Rows are points. The points of each table are mixes of a few directions, plus a little noise. Count the directions of each table, and those that both share. Where both have some left over, give the other angles between the two spaces (their principal angles), to ten degrees, smallest first.

First (5 x 3):
[[-12 -36  -2]
 [ 12  36   2]
 [-17 -49  -3]
 [ 14  41   3]
 [  3   9   1]]
Second (7 x 3):
[[ -6   4  -7]
 [-15   7   2]
 [-10  10 -37]
 [-29  12  30]
 [  2  -2   8]
 [ -2   5 -28]
 [ 60 -36  31]]
Directions: first 1, second 2, shared 0; angles 80

First (9 x 6):
[[ -4  25  -6 -12  14 -17]
 [ -2 -16   3   8 -14  12]
 [  0   9  -2  -5   7  -6]
 [  3  15  -2  -9  16 -12]
 [ 35   0  10  -7  48 -13]
 [-20  20 -10  -6 -12  -7]
 [  4  30  -5 -16  28 -23]
 [ -5 -59  11  32 -53  44]
 [-11 -24   2  15 -34  21]]
Second (8 x 6):
[[-13   4  35  -7  33 -18]
 [  2   5  12   6  33 -16]
 [  7   8  16 -13  28 -13]
 [-32  12 -14  -8 -46   8]
 [  4   0  10   3  21  -8]
 [  8 -21  -8  26  -8  13]
 [ -7  -4 -12 -29 -60  26]
 [ 31  -3 -38  22  -2   8]]
Directions: first 2, second 4, shared 2

First (9 x 9):
[[ -5  -3  -9   1  11   5   0 -13   2]
 [  9   3  16   1 -18 -17   5  30  -3]
 [  8  17  14 -14 -39   5  -7  15  -4]
 [ -3  -1  -4   2   4   1   0  -5   2]
 [ 14 -17  13  14  30 -30   9  26  -9]
 [ 17  15  15 -19 -21  11 -16   5 -13]
 [-12  -8 -13   9  14  -1   7 -11   9]
 [  9   2  -4 -11  22  21 -17 -29 -12]
 [-36  -6 -28  16  -2   3  17 -17  27]]
Second (7 x 9):
[[ -4  -5   6   4  19   5   1  -5  14]
 [ -4  -4   2   0  14 -19   0 -10   8]
 [  3 -16   5  12  19   8  -8  -4  20]
 [  2  44  11 -37 -60   4   0   8 -24]
 [ 11  -1  -7  -1 -26  -7 -12   6 -12]
 [ -7  -5 -14   9  16  -1  17   5 -13]
 [  0 -12  -3  12  18  10   2   1   7]]
Directions: first 3, second 4, shared 1; angles 70, 80

First (8 x 12):
[[ 42  19   8   7  17   0   5 -17 -11   6 -59  35]
 [-43 -20  -8  -7 -18   0  -5  18  11  -7  60 -36]
 [ 15   7   3   3   7   0   2  -6  -4   2 -21  13]
 [ -3  -1  -1   0  -1   0   0   1   1   0   4  -3]
 [-40 -18  -8  -7 -17   1  -5  17  11  -6  57 -34]
 [ 19   9   3   3   8   0   2  -8  -5   3 -27  16]
 [-25 -12  -5  -4 -11   0  -3  10   7  -4  35 -22]
 [ 36  16   7   6  15   0   4 -15 -10   5 -51  30]]
Second (8 x 12):
[[ 11   2   2  20   8   0 -26  35 -13 -14   4  18]
 [-12 -17   0   8  -8   4  28  -7   2  17  -6  -7]
 [  6   6   4   8  33  23 -53  57 -24 -14   6  27]
 [ -8  44  10 -32  -2  -9  16 -23  17 -15  -9 -26]
 [-10  -1   2  -1  -7   0  23 -11   5   7  -7 -11]
 [-15 -31  -6   2  -4  12  24 -15   2  28  -3  -4]
 [ 34  11 -13 -19   6 -15 -54 -13   2 -22  19  18]
 [ -5 -14  -1  15 -25 -15  43 -22   9  13  -7 -15]]
Directions: first 1, second 4, shared 0; angles 80

First (11 x 14):
[[ 22   9   5   4  22  37   4  17  -2  10 -21  27   1 -37]
 [-22  22  28 -18   2 -39 -14 -14  12 -22  19   6  15   7]
 [-23 -42 -31  -2  -3 -24  38 -53  16 -10   2 -45 -31  34]
 [-29 -26 -49  14   1   8  37 -26  -2  -7  22 -37 -35  28]
 [ 21  18  -7   7  15  60  20  24 -14  17 -13  21  17 -42]
 [ -7  34  38  -7 -20 -24 -52  29  -9  -3  19  19  33   1]
 [ 22  13  16  -7 -23   7  -7  19 -12  17 -12   4  42  -7]
 [ 13 -15 -20  -5  16   0  34 -11   4  -8 -13  -3 -26  18]
 [  8  21  24  -2  -9 -19 -39  33  -8  -3   6  24   8  12]
 [  1 -12   0  11   7  26 -10  -1   3  15 -13   3  -3 -37]
 [-12 -25  -4   3  -9 -27 -13 -15   8  -5   1 -17 -23  23]]
Second (8 x 14):
[[ -8 -12  29   3   1 -23 -50  -7  18   2  -9  10  -9 -22]
 [  5  42 -22  12   0  42  15  52 -35  -1  27  18  14   8]
 [ -8  17 -40   8  -4  30  43  15 -25  -4  27 -14   4  24]
 [  0   4  37 -30  35 -33   7 -39  37 -22 -21  20  -4 -23]
 [-14 -29  11   8 -15  -5 -26 -27  13  17 -11 -21   4 -26]
 [ 30  -8 -30  15 -34  29  10  37 -32  29  -8 -17  15  23]
 [ -7   6  17 -12  25 -36 -14  -6  17 -27   4  23 -28  14]
 [  0 -18  -5  -4  -7  -3  14 -22   7   6 -12 -19   3   0]]
Directions: first 6, second 5, shared 5

First (11 x 20):
[[  9 -10  19 -20 -31 -38  12 -20  23  -7 -30  20 -16  -5 -19   1  17   3
  -28 -21]
 [-31  23  10  22  26  32  23   8   1  -7  -5 -43  -3   9  11   0   2  -1
   -2   9]
 [ 24 -19 -20 -21  16   9 -37  13 -18   8  33  21  14   3   4 -12  -8   0
   27  18]
 [  0   6  -7   7   4  -1   9   6  -8   4   4 -10   7   2  14   1  -8   3
   -4   3]
 [ 41 -23 -18 -47  16 -23 -18  15 -23   4  24  17  20  15  21 -25  -5  12
   -1  21]
 [-34  27   5  39  10  27  27   3   2  -3  -8 -38  -3   0   9  12  -4  -2
   -2  -1]
 [ -5  -2  13  11 -40 -23   6 -22  23  -2 -28  21 -17 -16 -25  18   8  -4
  -14 -29]
 [-35  16  15  30   7  37   7  -4  15  -6 -10 -21 -15  -4 -16  10   8 -11
    9  -4]
 [-10  -7  14  -9  12  22 -15  -3  12  -8  -1   3 -13   3 -21  -9  15  -7
   12   3]
 [ 21   6 -27  29 -56 -59  18 -11 -11  19  -8  24  14 -24  16  32 -26   5
  -19 -29]
 [ 21 -20  -9 -38  34  17 -31  18 -15   0  30   7  12  17   6 -28   2   3
   20  28]]
Second (10 x 20):
[[ 26   8  -4  19   2  28  -4  -9  -7 -12  13   6 -14 -22  -2  -9  -3  22
   -1  20]
 [-11  -9  -9 -31   7 -23 -40  -5  -9  -8 -26 -17   3   5   1  23  31  16
   10 -19]
 [ 31  14   5  40  -3  41  29  -3   2  -4  32  19 -15 -22  -2 -26 -28   6
   -9  31]
 [-16  -4   4  -9  -2 -16   8   6   5   9  -7  -2   9  14   1   4  -1 -17
   -1 -11]
 [ 18   7  -1  16   1  20   3  -5  -3  -6  13   7  -9 -15  -1  -9  -6  12
   -2  15]
 [  3   3   2   8  -1   6   9   0   2   1   6   5  -2  -2  -1  -5  -7  -3
   -2   5]
 [ 55  19  -5  44   4  60   0 -17 -12 -23  33  16 -29 -45  -4 -23 -11  43
   -5  43]
 [-19 -10  -4 -28   3 -27 -24   0  -3   1 -23 -14   8  13   1  19  22   0
    7 -21]
 [-42 -13   6 -30  -5 -45   8  16  12  21 -22 -11  24  36   3  15   3 -38
    2 -32]
 [-43 -13   7 -29  -6 -45  13  16  13  22 -21 -10  24  37   4  14   1 -41
    1 -32]]
Directions: first 4, second 2, shared 0; angles 70, 70

First (11 x 32):
[[ -8   7  -2   8  -6   2  -3  -2  -4   0   0   0  -3  -8   4   7  -5   4
   11  -4   1  10   2  -6   7   7  -5  -6   2   3  -3   5]
 [  9  -9   8 -15   1   7   5  -9   2  -4   6  -3   0  19  -1 -12  -2   2
  -15   0  -4 -10  -2   0  -8  -8   1  22   4  -9   0  -8]
 [ 13  -8   1 -13   9  -6  11   1   4  -1   3   2  12   1   0  -9  21  -8
   -9   9  -6 -18   1   7  -6  -7   4   8  -4   4   9  -7]
 [-12  11  -6  15  -6  -2  -5   2  -5   3  -2   1  -3 -18   4  12  -4   3
   18  -4   3  14   3  -6  11  11  -6 -17   0   8  -3  10]
 [  7  -9   7 -12   3   5   0  -3   4  -3   1  -2  -2  21  -5 -10  -7   1
  -17  -1   0  -7  -4   3 -10 -10   5  16   2 -11  -1  -8]
 [ -6   2   8  -3 -13  18  -6 -18  -6  -5   6  -8 -14  18   3  -3 -26  15
   -3 -11   1  12  -2 -13   1   2  -7  19  13 -13 -11  -1]
 [  8  -6  -1  -5  11 -10   4  11   7   2  -4   4   8  -1  -5  -4  13 -10
   -8   8  -1 -13  -1  11  -6  -7   8  -5  -8   2   7  -4]
 [-20  10  -6  26  -4  -2 -23  19   1   7 -17   3 -18  -6 -10  19 -33   2
    9  -9  15  25  -4   1   6   6   5 -34  -6  -7 -10  11]
 [  2   1  -2   0   2  -4   4   1   0   0   1   1   5  -7   2   1  10  -3
    3   3  -2  -3   2   1   2   1  -1  -2  -2   5   3   1]
 [  3  -1   4  -8  -5   7   8 -15  -4  -4  10  -4   3   3   7  -6   5   5
    1  -1  -6  -3   2  -7   1   1  -7  18   8   1   0  -3]
 [  3   2  -8   6   9 -15   6  13   2   4  -4   7  13 -23   1   5  25 -12
   10   9  -1  -8   4   8   4   3   3 -19 -10  16   9   4]]
Second (11 x 32):
[[ -9   2  -6   7  -4  -3 -12  -2 -11   3   6   6  11  -3  -3  -1   3  -7
    3   4   0   4   1   0   8  -3  -6   3  -7   9  -3  -6]
 [  3  -2   6  -2   3  -1   1   0  10   2  -6   0   6   4   5   4  -2   4
   -1   5   1  -2   3   2  -5  -4  -5   4   3  -7  -4   2]
 [  3   5   2  -7  -1   2   0  -8  13  -9   6  -2   6  -3   6   8  -3   3
    5  12  -4  -9  -7   2   2   1  -5  -8   6  -2 -13   3]
 [ -5   9  -9 -15 -12 -14  40  12   0 -30  13  -2 -60  -7  11 -20   9  12
    7 -12 -28  -1   6   2  19  23  46 -33  10   5  16   6]
 [ 13 -11   7   3  11  13  -3   0  -3  11 -11  -8   3   7 -14   5  -6  -4
  -14 -12  17   0  -7  -4 -16  -4  -5  12  -1  -7   8   2]
 [ -8   0  -5   6  -4  -5 -12   0 -12   3   6   6  10  -1  -3  -2   4  -8
    1   3   0   3   3   1   7  -4  -6   4  -8   8  -2  -7]
 [ -2   0  -3   5   0   3  -6  -1  -8   4   0   0   4  -2  -6  -1   0  -4
   -1  -4   4   4  -2  -3   0  -1  -2   3  -4   4   2  -2]
 [  8 -16  11   3   9  -3   0   9   2  13 -14  -1   3  14  -4   1  -2   0
  -14  -6  11   1  10   3 -13 -10  -6  17  -1 -12   7   1]
 [ 13  -4   8 -15   3   2   2 -11  17 -16  11  -8   0   1   1  14  -7   1
   -3  14  -2 -21 -12   6   1   1  -5 -11  10  -6 -15   6]
 [ -8  11  -6   9  -2   8  -3  -1  -4   9  -8   3   7  -7   2  -5   1   3
    8  -6   2  13  -1  -8  -4   2   0   3  -3   4   3  -1]
 [ -9   6  -4   8  -3  -2  -6   1  -4   8  -4   6  11  -3   4  -3   3   0
    6   2   0   8   5  -2   1  -3  -5   6  -5   4  -1  -4]]
Directions: first 3, second 5, shared 0; angles 40, 70, 80
